Each row is a point. The window is the flat piece filled in between its corners: a triangle in 3 columns, a solid with four corners in 4, and so on. A path goes straight from each point to the next, and from the last back to the first. After which points does the path pass through the window?

Window (3 x 3):
[[  0  40 -31]
 [-28  43 -12]
 [-26 -64  22]]
Path:
(1): [-21 -30 -45]
(2): [-13   0 -32]
(3): [ 7 12 -7]
(4): [12 47 19]
(5): [-25  26 -68]
(6): [-54 -45 -24]
(7): [-30 -24  32]
(8): [  4  86 -25]
(9): [-32  77 -87]
(10): [-40   4 -56]
(11): [ 12  46 -16]
(12): [-13  13  19]
(13): [-39   9 -28]
(14): [-58  29 -38]
(15): [ 9 49 18]
(16): [11 19 37]
Through the window after points: 4, 10, 12, 14

Window (4 x 4):
[[ -9 -10 -61  44]
 [-15  41 -41  40]
 [-46   4  15  -3]
 [ 41  13  94 -55]]
Path:
(1): [-26  11 -25 -21]
(2): [-20  42 -50  16]
(3): [ 1 24 -2 74]
(4): [-39   4  21  18]
(5): [-38  13 -14 -55]
(6): [-39   0 -15 -32]
(7): [-19   9  35  69]
(8): [-29  -3  56  56]
(9): [-43  21 -39 -42]
(10): [  4  25 -35 -38]
(11): [ 1  7 30 56]
(12): [-6 19 41 59]
(13): [  8  33 -48 -39]
(14): [-44  13 -42   6]
(15): [-43   1 -10  75]
(16): [-40  18  31  68]
Through the window after points: 2, 4, 6, 8, 10, 12, 16

Window (8 x 8):
[[ 90 -21  37 -13 -35  -9  45  14]
 [-87  -7  62  30  35  90  52  -1]
 [ 75  55  86  -4  -9  17   4  45]
 [ 21 -27  41 -62  66  -4  24  41]
 [-58 -25  63 -37 -27  33 -30  43]
 [ 24 -10 -30  19  27   4 -55  39]
 [ 24   8  25  47  47 -65  18   0]
 [ 30  15 -58 -11  30 -80  68 -23]]
Path:
(1): [ -4  -5 -12  14   7 -23  28  81]
(2): [ 22   8 -16   5  27 -60  56  26]
(3): [ 38   8 -12  -9  29 -40  20 -67]
(4): [ 39 -10  38 -15  -1   7  -3 -36]
(5): [ 37 -11   1  24   2 -11  63  93]
(6): [ 21  18  26  23  17 -13  44  59]
(7): [ 72  21  33  -7  31   8 -20 -44]
(8): [ 32  -3  21  -2  -3  -1  -2 -14]
(9): [12 -3 19 12 -6 -9 34 44]
(10): [-21 -10  20  18   5  32  43  58]
(11): [-15  19  44   5  51  26   5 -54]
(12): [-17   4  26 -22  56   4 -20 -51]
Through the window after points: 2, 4, 10

Window:
[[-35   1 -81 -43 -26  36  67  66 -10 -64  33]
 [ 50  -1  82  -4  53  33 -67 -38  26 -16  -2]
 [ 35  36  27 -22  -6  21 -56 -24  85  45  -1]
 [  7  54   6 -13  -1 -16 -21  72 -23 -11   5]
 [ 48  18  59  89  16   5 -47 -49  55  22 -36]
 [-32  47  57   7  61  -4 -42 -46  70   8 -42]
 [-31 -60 -85 -61  -8 -32  23  82 -24 -15   2]
 [ 34  18  79 -18  -2 -32  20 -29  47   3 -16]
 [ 45  31  62  19  78  27   2 -17  45  66 -10]
 [-15  18  12 -10  -6   6 -12 -38 -37  32  21]
 [-67 -37  -5 -39 -47  38  28  96 -15  -4   3]]
Path:
(1): [  8  21  58  18  33   6 -23 -17  51  13  33]
(2): [-14 -10  36  10  24 -14   3  16  10  11  77]
(3): [ 35   7 -12 -23 -21  31   0   4  -5   9 -58]
(4): [ 32  29  15 -27  -8  37 -26 -34   1  45 -75]
(5): [  6   8  29  25  13 -16 -31   5  61   2  47]
(6): [ -9  -9  22   7  13 -17 -16  27  40   0  57]
(7): [ 33  21  12 -27 -18  36  -1  -1   2  21 -63]
(8): [ 25  42  47  -7  16  37 -13 -26  13  10 -50]
Through the window after points: 4

Window, 12 rows:
[[ 30 -14  -4  -4 -23  25  -4  12  -2  45 -78 -30]
 [-42  27  56  59  33 -23  -5  -2  40 -14 -16  20]
 [ -6  -4 -29   0   8  31 -96 -19  -6   8  67 -15]
 [-26   0 121 -20 -43 -12   2  33  60 -52   0  12]
 [-47  39  18 -39  -8 -67   2 -13  -1 -84   0 -45]
 [ -3 -21   6  34 -13 -37 -45 -98 -24  70 -86   9]
 [ 44 -20 -23  -5 -34  69 -25  15  16 -42 -39  44]
 [ 42 -17 -26 -37  24 -53 -52 -32 -15  17  77   7]
 [ 36   1  16  60 -33 -74  -9 -23 -80  -2  49  29]
 [ 31  64  54   7  28  39  28 -33   3 -19  19  19]
 [ 73   3 -33 -38 -93 -21  66 -15  -1  48  71  16]
 [ 61  61 -10 -25 -44  22 -20  27  48 -17   6 -14]]
Path:
(1): [-26  22   9 -39  -4 -12 -11  -7 -42  32   0  42]
(2): [ 18  29   1 -49 -42 -16   0   2 -10  40  23  43]
(3): [ 45  -8  -8  14 -45  -7  23 -18   7   1  21   0]
(4): [ 25  -9  15   6 -27 -16 -16 -20  28  -8  -1 -16]
(5): [  6  26  -8 -20 -43  -8 -18  37 -12  10   5  48]
(6): [ -4  38  20   2 -14 -37 -14   7 -43   1  12  18]
(7): [ 15 -15   4  19 -23 -44 -12 -40  -7 -42  24 -22]
(8): [ 14 -15  41  27 -19   3 -16  -5  32 -51  -1   0]
Through the window after points: 2, 6

Window, 14 rows:
[[  16  -75   54   52   14  -12  -18   48  -71  -45    9   -2   -4    0]
 [  24   -1   22  -17   13   28   91  -12  -46   32    6  -61  -35   39]
 [   8   56  -46    5   -9  -54  -70  -46    6  -27  -87  -36    2   48]
 [  18   70  -32  104  -57   85   -2   70   66   17   81  -38   44    7]
 [ -46   -7  -26  -49   13  -25  -59  -31  -32   44   -2   -7   -1   31]
 [ -19   42   26    1   -4    1  -24   39  -22   31  -30   46  106  -32]
 [  18   -6   18  -20  -44  -15   23  -16  -13  -21   24   52  -15  -15]
 [  24  -31  -26  -11   51  -13  -18   -9   32  -24   23   53   25  -14]
 [  38  -10    2   50   18   68   -3  -52    5  -73   -9   26   43   34]
 [ -25   -9  -88   25  -25  -71    9  -52    6    0   22  -62   -2   33]
 [  38   57  -39 -101  -28   17  -19  -27  -51   32   11  -14   58   -6]
 [ -44   45  -36   -2    1  -10   80   59   -9    5   54    4  -31   73]
 [  31   62  -41   17    9  -26  -46  -81   41  -25  111  -27   -7   45]
 [  45   74  -13   43  -30   16    7   37  -25   41  -87   54   51   89]]
Path:
(1): [ 15 -10  33 -36 -46 -47  -9  10 -28   7 -39   2  58  59]
(2): [ -5   9   9 -14 -46 -15   2 -31  88 -11  11   2   5  75]
(3): [ 21  34 -36  10  21 -10 -31 -27 -42  -1  37   3   9   3]
(4): [ -9  39 -63  35  -7  41   4  -9 -47  12  -9  -4  13   1]
(5): [ 39  41  17 -17 -22 -20 -13  17  48  -2  39  -2  38  51]
(6): [  6  -1   8 -11  -7   1  -5   1  13  -9  11 -10  35  42]
(7): [  3  68 -73  82  10 -15   6  -7 -23   0 -12  28 -50   1]
(8): [-39  54 -21  47  36 -17 -17  43 -70  52  -8  15 -50 -29]
(9): [ 21 -17  -4 -32 -45  -8  17 -24  41 -38  18  -5 109  53]
(10): [-36 -41 -16 -51 -55  13  -4  16  37  14  46 -38  82  64]
(11): [ 17  56   3   2   6   0 -17  10 -42  18 -25  32  50 -24]
(12): [ 27  27 -24  26   6  37   1 -12 -16 -12 -13  21  10  18]
(13): [  2  -4  30  23  -9   5  -5 -17  16 -36   9   5  84  56]
(14): [ 18  -9  23  -5 -29  -8 -10  14 -13 -15  20   7  26  27]
(15): [ 13  11 -57   4  57  23 -15 -25 -84   5 -21 -20   5 -21]
(16): [ 12  35 -34  15  22  15  -5 -23 -24  -2  -7  20  16   7]
Through the window after points: 2, 4, 8, 10, 12, 14
